Every row gives one point. The ring and each string are closed loops that go straight from each point to the next, and from the last back to the first. Before rounding, they use only three directions, however many columns there are. Count how often each string passes through the ring. Passing back the other way cancels.
In the rows, 128 means zero.

Ring (7 x 4):
[[ 99 170 144 131]
 [ 81 130 172 158]
 [ 81  96 167 134]
 [101  80 141  92]
 [147  87 120  92]
 [172 121 113 115]
 [144 162 118 115]]
String, 29 rows:
[[ 99 134 176 187]
 [105 132 153 143]
 [ 88 147 145 113]
 [ 70 177 152 123]
 [ 76 203 153 141]
 [114 174 146 152]
 [122 141 138 129]
 [119 152 127 105]
 [140 184 103  86]
 [175 168 101 110]
 [197 135 117 153]
 [155 119 134 142]
 [128 132 119  89]
 [133 124 127 108]
 [155 117 128 130]
 [146 119 130 127]
 [132 132 118  92]
 [157 143 105  92]
 [168 162  97  92]
 [162 176 103 104]
 [129 181 110  90]
 [109 157 125  94]
 [ 95 203 126 101]
 [100 187 151 154]
 [115 142 157 164]
 [112 130 145 130]
 [ 89 143 144 111]
 [ 67 155 172 156]
 [ 73 148 182 181]]
Times through: 4

Ring:
[[153 139  93 104 155 146]
 [159 139 123 111 164 119]
 [156 129 143 119 163 118]
 [151 116 149 124 155 146]
 [135  99 141 126 138 143]
 [113  86 119 123 119  78]
 [117  98  98 115 122  80]
 [136 122  87 107 138 124]]
String:
[[138 119 102 111 141 129]
 [130 110 106 114 134  97]
 [105  88  98 117 113  26]
 [ 92  72 101 121 100  13]
 [116  90 109 120 120 105]
 [131 103 117 119 133 135]
 [138 110 119 118 140 146]
 [137 111 122 118 141 121]
 [127  97 133 124 133  92]
 [122  82 148 132 126 128]
 [130  89 143 129 131 167]
 [134  99 133 124 135 164]
 [135 107 125 120 139 128]
 [123  94 130 124 129  84]
 [105  75 132 129 114  36]
 [ 94  65 119 128 101  38]
 [107  83 106 121 112  68]
 [ 98  80  95 118 106  28]
 [122 106  84 110 124 111]
 [141 119 105 112 143 145]
 [133 113 111 115 139  90]
 [140 128  84 104 143 114]
 [157 149  66  95 155 181]
 [157 147  76  98 157 167]
 [151 141  85 102 153 133]
 [137 119 111 113 143  85]
 [147 138  82 102 150 122]
 [156 149  61  94 154 191]
 [147 134  79 102 146 172]]
Times through: 4
String, 26 rows:
[[115 100  81 111 118  92]
 [136 118  86 108 136 151]
 [136 114 114 115 140 104]
 [135 120  95 109 139  97]
 [149 139  77 100 150 145]
 [166 155  74  96 163 203]
 [166 158  84  97 167 161]
 [151 135 110 109 157 101]
 [144 122 120 115 149 108]
 [156 133 116 112 158 162]
 [162 138 121 112 164 172]
 [144 119 125 117 149 114]
 [150 123 145 120 158  92]
 [158 125 169 126 167  99]
 [162 126 155 123 165 173]
 [150 119 135 120 152 160]
 [142 112 133 121 146 130]
 [135 101 146 126 140 109]
 [135  95 151 130 138 162]
 [133  96 137 126 134 167]
 [125  90 132 126 127 141]
 [113  80 128 127 117 101]
 [123  95 117 121 126 120]
 [132 107 117 118 136 113]
 [110  88 113 121 118  44]
 [ 97  79  98 119 105   7]]
Times through: 3

Ring (7 x 8):
[[139 108  76 146 101 155 130 144]
 [114 109 111 142 100 142 112 117]
 [116 121 115 143  88 134  96 128]
 [142 138  90 151  82 141  98 167]
 [123 156 130 158 113 152 107 144]
 [102 162 166 162 145 163 121 111]
 [121 139 124 157 132 166 132 126]]
String:
[[143 114  73 146  93 151 121 154]
 [101 122 139 147 120 149 117 101]
 [ 96 102 132 139 111 141 115  90]
 [109 100 111 138  95 137 109 110]
 [135 112  83 143  85 142 110 146]
 [118 127 118 148 104 145 109 128]
 [ 78 128 175 143 111 130  90  81]
 [126 114  94 139  66 124  85 144]
 [163 113  43 143  56 135  99 188]
 [133 128  97 149  95 147 110 148]
 [ 99 145 157 152 117 143 101 110]
 [114 138 131 152 111 148 109 126]
 [141 134  90 152  92 148 109 161]
 [ 95 154 170 156 130 150 106 105]
 [104 174 171 164 133 155 105 123]
 [110 179 167 167 140 162 113 129]
 [131 145 113 157 113 157 118 147]
 [ 99 154 165 158 139 158 117 106]
 [ 69 176 224 166 180 170 127  68]
 [102 162 168 165 164 177 139 104]
 [144 129  84 154 108 161 129 156]
 [117 134 125 152 118 154 118 125]
 [112 131 131 152 129 159 127 114]
 [161 100  40 146  97 164 143 166]
 [170  92  20 143  80 157 137 180]]
Times through: 5
String (33 x 8):
[[ 72 118 176 139 111 128  92  70]
 [ 86 131 166 146 117 138  99  89]
 [114 128 123 147 102 141 104 125]
 [134 125  93 148  92 145 110 149]
 [109 134 135 149 106 142 102 121]
 [115 135 126 147  89 133  90 133]
 [161 127  54 146  49 128  85 194]
 [190 123  10 147  35 133  92 229]
 [159 128  59 150  73 144 106 184]
 [131 133 103 151 100 148 111 147]
 [111 153 146 156 116 148 104 126]
 [109 162 155 159 122 150 104 126]
 [107 145 146 154 122 151 111 117]
 [139 140  98 155 102 153 114 157]
 [138 149 105 158 110 158 117 158]
 [ 81 187 214 169 170 169 120  89]
 [ 65 184 235 168 182 169 122  66]
 [ 86 155 184 158 148 158 117  90]
 [120 139 124 154 120 156 120 130]
 [142 133  89 155 111 161 128 155]
 [145 133  85 157 122 171 141 155]
 [129 132 107 156 133 171 141 133]
 [124 128 112 154 131 167 139 125]
 [106 133 140 152 129 157 123 109]
 [135 121  90 149 104 154 124 145]
 [156 111  53 147  86 153 125 170]
 [170  84  15 140  77 155 137 177]
 [142  89  58 139  91 151 131 143]
 [ 99 116 138 145 120 148 118  96]
 [105 125 135 147 116 147 113 108]
 [130 122  98 148  98 148 114 141]
 [143 103  65 141  77 141 112 155]
 [103 106 124 138  94 132 101 105]]
Times through: 3

Ring:
[[167 143 141 124 136  44 156 131  82 106 143]
 [164 142 149 128 150  59 179 146  93 106 109]
 [141 138 148 136 150  93 166 148 115 119  91]
 [112 116 142 155 150 155 152 140 148 157  58]
 [105 106 138 161 146 172 142 131 154 172  57]
 [100 114 128 154 127 156 103 116 147 166 100]
 [105 127 125 143 115 125  83 111 133 148 138]
 [143 142 132 127 122  64 115 120  97 117 158]]
String:
[[158 151 152 125 151  58 177 155  98  97 105]
 [160 142 156 132 161  74 198 159 103 107  79]
 [152 129 153 141 162  97 196 153 112 125  67]
 [140 125 145 144 151 109 169 141 119 136  81]
 [120 133 140 141 138 117 133 137 131 133  98]
 [ 98 136 139 145 136 142 116 141 152 138  87]
 [ 95 122 143 156 148 170 137 145 163 156  52]
 [ 98 109 143 163 154 184 153 143 165 170  34]
 [ 92 126 134 151 132 157 106 131 157 153  87]
 [104 131 134 144 129 133 107 128 142 143 107]
 [118 115 138 153 143 143 143 131 138 157  78]
 [118  98 139 164 152 169 161 129 146 178  49]
 [128 116 139 150 143 128 149 130 128 152  86]
 [104 127 131 146 126 136 101 122 141 149 111]
 [ 89 127 125 147 116 147  75 115 150 154 123]
 [ 77 118 118 153 108 166  54 103 159 170 129]
 [100 110 121 154 117 152  85 103 142 172 122]
 [105 121 121 146 111 130  76 103 133 157 143]
 [ 96 137 116 135  96 111  41  99 130 140 179]
 [ 96 150 119 129  97  98  40 108 130 124 183]
 [113 144 128 132 114  95  82 118 122 125 155]
 [137 129 138 139 137  98 140 129 114 134 113]
 [161 131 138 132 137  64 155 125  89 123 132]
 [176 139 140 124 135  35 160 126  72 108 151]
 [188 133 145 127 147  35 189 133  68 110 130]
 [162 129 144 136 147  74 174 134  94 124 109]
 [137 134 139 136 136  92 138 131 113 127 117]
 [131 136 138 136 133  95 130 131 117 126 120]
 [183 128 152 134 161  58 213 145  81 117  91]
 [198 135 158 128 168  37 233 154  70 103  90]
 [182 148 157 123 160  37 207 157  80  92 102]]
Times through: 0

Ring:
[[159  88 162 147 125 147  91 134 165 123 149 130]
 [176  86 127 122 115 139 105 125 144 110 147 118]
 [171 117 105 104 112 132 118 118 122 109 138 110]
 [153 163 106 101 117 130 118 119 110 123 138 112]
 [134 196 140 123 129 135  98 130 119 147 153 124]
 [127 168 174 149 136 145  86 139 149 151 152 135]
 [134 131 180 157 135 149  85 140 164 142 147 137]]
String, 26 rows:
[[122 143 150 136 130 142 118 128 148 130 108 127]
 [124 138 152 138 130 143 116 129 150 130 110 128]
 [136 142 158 140 130 143  99 133 148 136 138 129]
 [148 144 163 143 130 143  83 137 147 141 163 131]
 [133 124 151 138 128 143 113 129 153 126 116 127]
 [128  99 180 160 133 152 103 136 178 129 115 136]
 [132  96 162 148 129 148 114 131 169 121 106 130]
 [143 108 152 139 126 144 108 130 156 123 124 127]
 [162 113 152 137 124 143  89 133 150 128 159 127]
 [147  91 144 135 123 144 117 126 158 113 113 124]
 [176  62 140 133 117 144 103 127 160 107 142 122]
 [206  71 130 124 112 140  80 129 143 111 191 118]
 [195  98 125 118 113 137  85 127 132 117 186 117]
 [161 116 128 121 119 138 109 125 137 118 140 119]
 [144  99 114 114 116 137 141 116 141 102  89 114]
 [168 108  92  97 109 131 134 113 120 100 117 106]
 [139 120 117 114 119 136 137 118 136 110  95 115]
 [156 142 123 115 120 135 108 124 125 124 144 117]
 [176 180  99  93 114 126  97 121  93 130 182 109]
 [172 211  92  86 115 122  96 121  79 138 189 108]
 [154 181 122 110 122 131  99 126 110 137 163 117]
 [152 204 125 110 124 130  90 129 104 147 178 119]
 [146 249 132 111 129 129  76 133  91 164 200 122]
 [114 179 139 125 130 137 123 126 130 136 107 124]
 [125 152 143 130 128 140 118 127 140 130 112 125]
 [138 163 151 133 129 140  96 132 137 141 149 127]]
Times through: 0
